Each point is reached from the start by the listed moves, each made 0, 1 or 2 times, or once backwards (-1), plus a little noise. Say if it took an odd or an even number of moves. Then give how often each move was made.

Moves:
(1): [  8 -24 -22   2]
(2): [ -6  27 -30  15]
Start: [-26 -22  -1 -10]
Points:
[-47  57 -39  17] => odd (-1, 2)
[-29 -25  50 -29] => even (-1, -1)
[-15 -43 -75  11] => odd (2, 1)
[ -6 -96 -14 -19] => odd (2, -1)

Moves:
(1): [ 23 -14  19  -5  13  13   4  21]
(2): [  3  29  -4 -18  -3  18 -11  20]
(3): [ -4 -20   3 -16 -19  28  13   6]
(4): [ 10   7 -16   7  11   3  40   3]
(5): [ -1  14  16 -18  16  11   2 -29]
(6): [-30   0 -25 -19  16  -5   1  14]
Start: [-4  3 20  8 -6 -8  7  2]
Points:
[ 72 -22  99  33  43 -11  16 -23] => even (2, -1, -1, 0, 1, -1)
[ 56 -48 117   9  11  14 -13 -22] => even (2, -1, 0, -1, 1, -1)
[ 50  32  75 -15   2  39   0   0] => even (1, 1, 0, 0, 1, -1)
[ 11  69  -3 -21  -2  29  25  46] => odd (0, 2, 0, 1, 0, 0)
[ 59  -9  70 -32   5  94 121 -30] => even (1, 0, 2, 2, 2, -1)
[ -3 -39 -15  -7   0  20  63  75] => odd (1, 0, 1, 1, -1, 1)

Moves:
(1): [ -3   4 -37  -1  -2 -10 -18  13 -24  20  25  16]
(2): [-10   7  11 -17   2 -37  -2  -4  10  11 -24 -13]
(3): [ 27  20   6   3   8  13   1   0 -12  -7 -21 -30]
(4): [-15  -4   4  13  20  12   6  -4 -19  18  10 -19]
(5): [-17  -4  -4 -15   1  12 -15  13  -9 -15  -3  -4]
(6): [ -2   9  16 -24  -2   6   9  -7  -1   6  10   6]
(7): [ 14  16 -12 -10   3 -12   0  -7  -5 -24  16   5]
(8): [ 0 15 12 11  1 -6 -1 20  8  6  1 16]
(9): [ 11  -9  -5 -10   7   3 -18  -4  27  15  -2   0]
Start: [ 8 -6  1 -6  9 -4  0 -8  7 -1 13  3]
Points:
[  2  40 -48 -11  57 -78   2 -35 -89  -3  12 -86] => odd (1, 2, 1, 2, 0, -1, 2, -1, -1)
[  1  42 -52   0   6  -6 -34  54 -80   8  41  16] => even (2, 0, 1, 0, 1, 0, 0, 1, -1)
[  -1    7   54  -66   69   55   -2  -37  -30   62  -35 -121] => odd (0, 1, 2, 2, 1, 2, -1, -1, 1)
[-25 -40   4  67  27  28 -22  43  39  59  42  46] => even (0, -1, -1, 1, 0, -1, -1, 2, 1)
[ -38   34  -14 -112   52  -57   -5  -47  -62   20   60  -43] => odd (1, 2, 0, 2, 1, 2, 2, -1, 0)
[ -8  28  96 -24  33 -68  43 -34  48  46 -34 -31] => odd (-1, 2, 0, 1, -1, 1, 0, 1, 0)

Moves:
(1): [  5  -6   4  -3  -7   0  -5   2  -4 -12 -12   5  -3 -13  11   4  -7]
(2): [ -6 -18   7 -11   8  -5   2 -15   6   1   4 -15   3   5   7 -20   2]
(3): [ 18   6   8  -6  -1   8   3  -5   4   4  -3   2   0   2 -16  -2  -4]
(4): [ -9  -7  -7  -6   0   0  -3   5  -4  -1 -10  -3  15  -4   1   0  24]
(5): [-6  6  3  0  8 -1 -3 -7 17 -5  1  7 -6  3  1  8 19]
(6): [-10  18  -6 -13  -3  -2  19  -9  -4 -14   2  21 -12  28   5 -15  13]
(7): [12 -1 -9 -6 -6  5  6  1 11  0 -2 -6 -8  3  0  6  6]
(8): [  2   8   3  -7  -3 -16  -3  -4   2   6   2  17  -5  -2 -16   7  -1]
(9): [ -3 -13  11  -1   1  16   8   0   6   4  -5   7  -2 -10 -10   0  -2]
(10): [  4   8 -15   0  20  -4   8  -7  12   3  -5 -16   4 -14   3   1  -3]
(11): [-16  12 -20 -15  -4   6  -3 -15   7  -3  -9   1   1  15  -7   1  10]
(12): [ 15 -19   8   3  -3   5  -8  -2 -18  23 -10 -13 -35  -3  -1  -4  14]
(13): [  5 -13  11  18   2  -4 -11   7   4  -6 -26   1   3  26   4   1  -1]
(14): [ -3   2   3  -3   2   4  -5 -10   4  22   3  17   7   6  12  -6  -4]
Start: [ -4 -14  10   9   7 -14 -13   5 -10  -5   4  -2 -10  -9  21   3  -1]
Points:
[ 45 -44 -34 -50  18  33 -14 -54   5  19 -85 -83 -60 -33  28 -18  53] => even (2, 1, 2, 1, 0, 0, 1, -1, 0, 2, 2, 2, 0, 0)
[-52  18 -47 -63  25  -6  32 -76  87 -99 -53   4 -12  93  79 -29  66] => even (2, 2, 0, 0, 2, 2, 2, -1, 0, 1, 2, -1, 1, 0)
[-66  73 -41  17  39 -62 -37 -29  49 -46 -14  45   8  40  20  49  13] => odd (0, -1, -1, -1, 2, 0, -1, 1, -1, 1, 2, -1, 1, 0)
[-14  23  31 -65  25 -65  43 -51   1 -47  34  62   0 -25  24 -49 -22] => even (2, 2, 1, 0, 0, 2, -1, 2, 0, 1, -1, -1, -1, 0)
[ -56  -20    8 -100   17    1   15 -116  -10   69  -10   64  -88   14
    6  -66   47] => even (1, 2, 0, 0, 0, 2, -1, 2, 2, 1, 2, 2, -1, 2)
[  46  -32   35   10    4   -6  -23   15   -4  -42 -121   30  -47    2
  -14   33   63] => even (2, -1, 2, 2, 1, 1, 0, 1, 1, 1, 0, 1, 2, -1)
[  32  -55  -10  -29   24  -21  -79  -42  -28   61 -107  -60  -12  -32
   16  -13   28] => even (2, 1, 2, 2, -1, -1, -1, 1, -1, 2, 2, 2, 1, 1)

Moves:
(1): [ -2  -2  -1 -11   0   6   6   3   6  -3   7  -6  -3  -8  -1  -6  -5  -8
  14  -6 -10   3   5  -5]
(2): [-22  11  -2  -9   6  -3  -7  -4  -6   6  10 -11 -15  -2  -3   3 -15  -5
  -3  -6   1  -5  12   1]
(3): [  0  -1 -14   5  -1 -13   7  10   8   0   1   3   0   6  -1   3  11  -3
   8  -4   4   5  14  -7]
(4): [  6   9   4  -2  -4  -3  12  -2  -5 -11   1  -2 -11  -4  -7  -1 -24   5
   7  21  -3  -6   1   4]
(5): [ -5 -10  10  -4  10  -8 -20  18 -16 -10 -10   9   2  -2  -4  -3   2 -15
  -8   3   3 -11   5 -15]
(6): [  9   0  13   4  14  -3  11   6   3  13 -11 -19   4  -2  -5  -5   6   6
 -17 -19 -14  16   0  -3]
(7): [  3   0  13 -12   0  -3  -7  -8  -9  13  -4  -8  -1  -9   4  23   0   6
  -9  -8   6  21  -2  -1]
(8): [  0   3   0  -7  -7   6 -10  -7  -9  -1  -7  17   4   5  -7  -6  -4   8
   0  -1   1   2 -16  13]
(9): [ -7  -3   2   0  -6  -3   1  -1  -4 -10  -4   1   5  -4 -10   5  -8 -13
   1 -13 -15  -8   4   3]
(10): [  1   5 -13 -16   8   0  12   0 -10  18   2   9  10  15  16   1 -12  17
   8  -6 -16   1 -12  -9]
(11): [ 10   5   0  -3   0  -6   0   6   3  -1   6   0   5  -4   0  13   3 -13
   7  -1   7   3 -14  -4]
(12): [-12  -1  -3   9  -7  -4   4   6  -7  -1   1   0  -5  -7  -6  -1  -7  -1
   3   2 -16   5  -5   7]
(13): [-9  2  5  0  1  3 -7  4  1  7 -3  3  0  1 -1 -5 -6 -4 13 -1  1 -7 -1  3]
(14): [-15  13  -6  10 -10 -12  -1  10  15  -3   0  14  15  10  11 -10  -2   3
   6  -7   3   2 -21   5]
(15): [  2 -12   9  -8   5  -8 -10  -4  -1  -6   8 -11  -7  -1  -1   5   3  -2
  14  -6   3  16  -7   5]
(16): [ -1  16  -3  -8 -15 -10  -8   0 -10  -7  -7  12  -2   7   7  -8   7  -2
  -3   0 -10  -6  -5  21]
(17): [-13  12   4  -4   6   5  -7   2  18   2  -1   0  -2  -2  -3  14  -1  -9
   0  -3  -6   0  -7   6]
(18): [ 22  -3   8   3   7   3  19   5  10  -3   8   8 -17  10  15  -6 -10   3
   1  -1  -4  -2   0  -4]
(19): [-12  -7 -13 -17  -2  -4  -2  -1  -6   3 -10  -2  -8  15  11   4   7  -3
  -6  -7  14  -1   0   7]
(20): [ -3   1   7   0   2 -11   7   3   4   9  -1   1  -4  -2  -1   5  -4  -6
 -11   3  -5 -10   1 -12]
(21): [-14   1  -3  13   8   2   6 -22   0  -2  -9  10   3  -7  -2  -1  -6  -1
   5  -6   3   8   4  -2]
(22): [ 9  3 -8  1 -7  7  2 -8 13 -5 -2  2 -6  4  1  1  1 -4  8 -6 -3  1 -3 -7]
(23): [ -2 -15  -3  -8   3   8  -5  -2  -4  -9 -12  -1 -17 -19  -9  -1   9   1
  -3 -25  -6 -17  11   3]
(24): [ 14   4 -29  -5  -4   2  -6  -6   9  14   6  -8   6  -4   4   2   2  -1
  -1   7  -4   6   4   9]
Start: [ -6  -5   0   4  -7  -6  -8  16  -4 -14  -5   1   5   3  10  -1   5   9
 -15  -2  -1  -4  -8   3]
Points:
[-121  -22  -11   23   15  -21   44   58   68    2  -48  -11  -47  -27
    4  -28   55  -30  -27 -103  -15  -48   37   -4] => even (2, 0, 1, -1, -1, 1, -1, -1, -1, -1, 0, 1, 1, 1, -1, 0, 1, 0, 2, 2, 1, -1, 2, -1)
[-93  67 -35 -29 -54 -86  53  30 -60  -1 -32  83 -16  53  27 -11 -76  81
 -23 -15 -54 -30 -89  62] => even (-1, 1, 1, 2, -1, 0, 0, 2, 0, 2, 0, 2, -1, 2, 0, 1, 0, 0, 1, 2, 0, -1, 1, -1)
[-102   46  -47  -32  -39   -2   78  -31  -59   -8  -48   66   -9  -11
   17  -48 -116   56   13  -28 -117  -32  -40   61] => even (2, 0, -1, 2, -1, 0, 0, 1, 1, 2, -1, 2, 0, 1, -1, 1, 0, 0, 1, 1, 2, -1, 1, 0)
[-30  84 -33  10 -54 -57  14 -23 -59 -15 -44  75  59   8  49 -13 -67  40
 -20  20 -23  -8 -73  64] => even (-1, 0, -1, 2, 0, 0, 1, 0, 1, 1, 1, 0, 0, 2, -1, 2, -1, 0, 0, 0, 2, -1, 0, 1)
[ 81   7 -44 -41 -55  14   8 -26  -3  22  -2 -12  36  30  20  63   3  26
  11 -22 -39  70 -30  20] => even (0, -1, 1, 0, -1, 0, 2, 1, 2, 1, 0, 0, 0, -1, 0, 0, 0, 0, 0, -1, -1, 2, -1, 1)
[ -38   64  -20   -5  -17  -10   39    3   65  -53  -18   39 -107  -46
   18   -2  -80  -63  -16   -2  -57  -43  -17    7] => odd (2, 1, -1, 2, 1, 0, 0, 0, -1, -1, 1, 2, -1, 1, -1, 1, 2, 2, 1, 2, 2, 2, 1, 1)

Moves:
(1): [ -1   3   5  -3   5   8   7   1  -2  -3  -6   6   0  14  -8   4  -8  -1
  -6   0 -20   5   6  -6   3]
(2): [ -7 -15  -1   3  -5  -8  22  -3 -10   8  -7   0   6   9   4  15   0  -5
   1  -3  16  -6  -3  12  19]
(3): [  2   9   6   1  -5  16  13  -2   9  -3  -2   4   4   8   1  -1 -19   4
 -13  -9   3 -14   4   0  -1]
(4): [  6   1   1   1  -3  -9  -1  -4   5   4  -6 -10  -2   1  10  21   1   8
  -3  -7 -12  15   0   8  12]
(5): [  5 -12   6   5 -10  -8   0  10  -2  -3   2  -1  -3   1  -1  -6   3  -7
 -13   2  -7  -2   1   2  -4]
(6): [ 11  11  -9   9  -5 -11   1   6  16   4  -8  -5  -2   0  -1   3  11  -2
  11  15  -1  -2   1   6 -30]
(7): [  5 -23  -3 -14  -9   5  -6   7  10  -4  -7   9  12 -17   0  11   1  -6
   6   8  -2   7   7  -1  -7]
(8): [  3  -4 -10 -10   7 -18   7  -5   8 -10  -3  -4  -1   0   1 -14   5  -3
  -2   8   3 -14  -1   1   1]
(9): [  3   3   5   1 -16  -4  -8   3  -4  -2   2  -4   4  -1   8 -12  -4  -2
  15  -9  -5   6  14  -5   9]
(10): [ -6  -5  -1   5  -1  22   0 -14   4   4  12   2  -4   0   7   7  10 -12
  -1   7   6  -4   6 -11   8]
(11): [-20  -9   5 -10   2 -10 -13  -1   3   7 -10  -6   9  -8  23 -14   9  -5
  -4   5   8 -18  -3 -15  -1]
(12): [  2  -1   4   0  -1   2  -3  -2  -7  -1  -5  10  -3  -3   3  -9  11 -11
   0 -13   0  -2  -4   1   0]
(13): [ -2 -11  -8   5   2  -8 -14  -7   9   1   3  16   9   0  -1  -8  -3   9
  11   3   4   5  -6  -3  -1]
(14): [ -4   4   3   4  23   8 -22   0   4   4   5   0  -4  -3 -16   5  11   1
   3  -2 -10 -15  -2  -1   6]
(15): [ 17  10   5  -7 -10   1  -4  -4  -4   2   8  -9   1   5  -8  -3  11   1
  -8  11  10 -15  -1   0   0]
(16): [ 16 -10 -10   2   9   4   1   7   0  11   3  -4  -2   8  -8   0   7   3
  16  -5   0  19   3   0  -5]
(17): [ -8  11  -1   5  -7   1   3  -5   6   3   0 -13 -10   4 -11  -5   3  -6
  -5 -16  -3   0 -12 -10   0]
(18): [ 10  -4   3   2 -18   2   3  -3   1 -12  15 -14  33   3  19  10   9  -9
  18   8  -9   4  11  -7  -8]
(19): [  3  -4   5  14  -5   9   1  -6   1  -8  -7  -4   5  -9   9 -11   0   1
   0  -4  -1  -1   4 -10   0]
(20): [ -7 -13  -6  -3   6  -8 -13  -3  -1 -19   1   1   9   4  -3  13  -8  22
  15 -15  11  18   3  -3  -7]
(21): [-15  11  -3   3 -11  13  12   9  -1  -2  -9   4  -5  -1   2 -13   3   4
 -30 -11  -8  -7  11   6  13]
(22): [  2  18 -12   4  13  -6  -3  10  23  -9   2  -3  24  -1  -6  20  -2   3
  -2  20  10   8  -3 -11  -5]
(23): [  1   6  -7   0   6  -7 -10  -3 -11   0   1  11   7  -4 -13  13 -12  13
  -1   1  -8  -9   9 -19  -6]
(24): [ -1   1  -3   4   5   8 -13  -6   0   2   0  -2  -1   6   0  -3  -1 -14
   0  -8   0   6   6   3  -3]
Start: [ -4   0  -1   0  -6 -15  17 -12   8   4  -3   4  12  13  -2  13 -11 -19
  -5   3  -1   7  -2 -20  25]
Points:
[-68  59  25  33 -37  -3  72  30  73  33 -81 -49  12  41  14 -21   7 -86
 -95  -5 -11 -61  -5 -53  81] => even (2, 2, 1, 0, 1, 1, 0, 0, 2, 0, 2, 0, -1, 1, 0, 0, 2, -1, 1, -1, 1, 2, -1, 0)
[ -29  -64  -26    6 -121   33   71  -22   38   13  -38   62   64   23
   52  -33  -41  -63  -31  -19  -77  -28   98  -95   37] => even (2, 1, 2, 0, 1, 1, 2, 1, 2, 2, 1, 0, 2, -1, -1, 1, 1, 1, 0, -1, 2, -1, 2, 0)
[ 35  58 -23  64 -51   5 -18 -13  51  11  10  33  -9   8 -15 -56  44  13
 -81   0  10 -37  15 -65  28] => odd (-1, -1, 1, 1, 2, 1, -1, 0, 1, 2, 0, 2, 2, 0, 2, 1, 0, -1, 1, 0, 2, 1, 1, -1)
[-70 -71 -20 -32  70 -43 -61 -56 -23 -10 -21 -13  20  -7  -4  -4  16  29
  29 -58  16  -9 -18 -88  40] => odd (0, 0, -1, 0, -1, -1, 0, 1, -1, 0, 2, 0, 0, 1, 0, 1, 1, 0, 1, 2, 0, -1, 1, 0)
[ -6  13  16  -5 -82 -37 103  45 -33 -45   5 -53  53  64  -1  -7   6  -1
 -95  20  19   2  12  -1  67] => odd (1, 1, -1, -1, 2, -1, -1, 0, 0, -1, 0, -1, -1, -1, 2, 0, 0, 1, 0, 1, 2, 1, -1, -1)
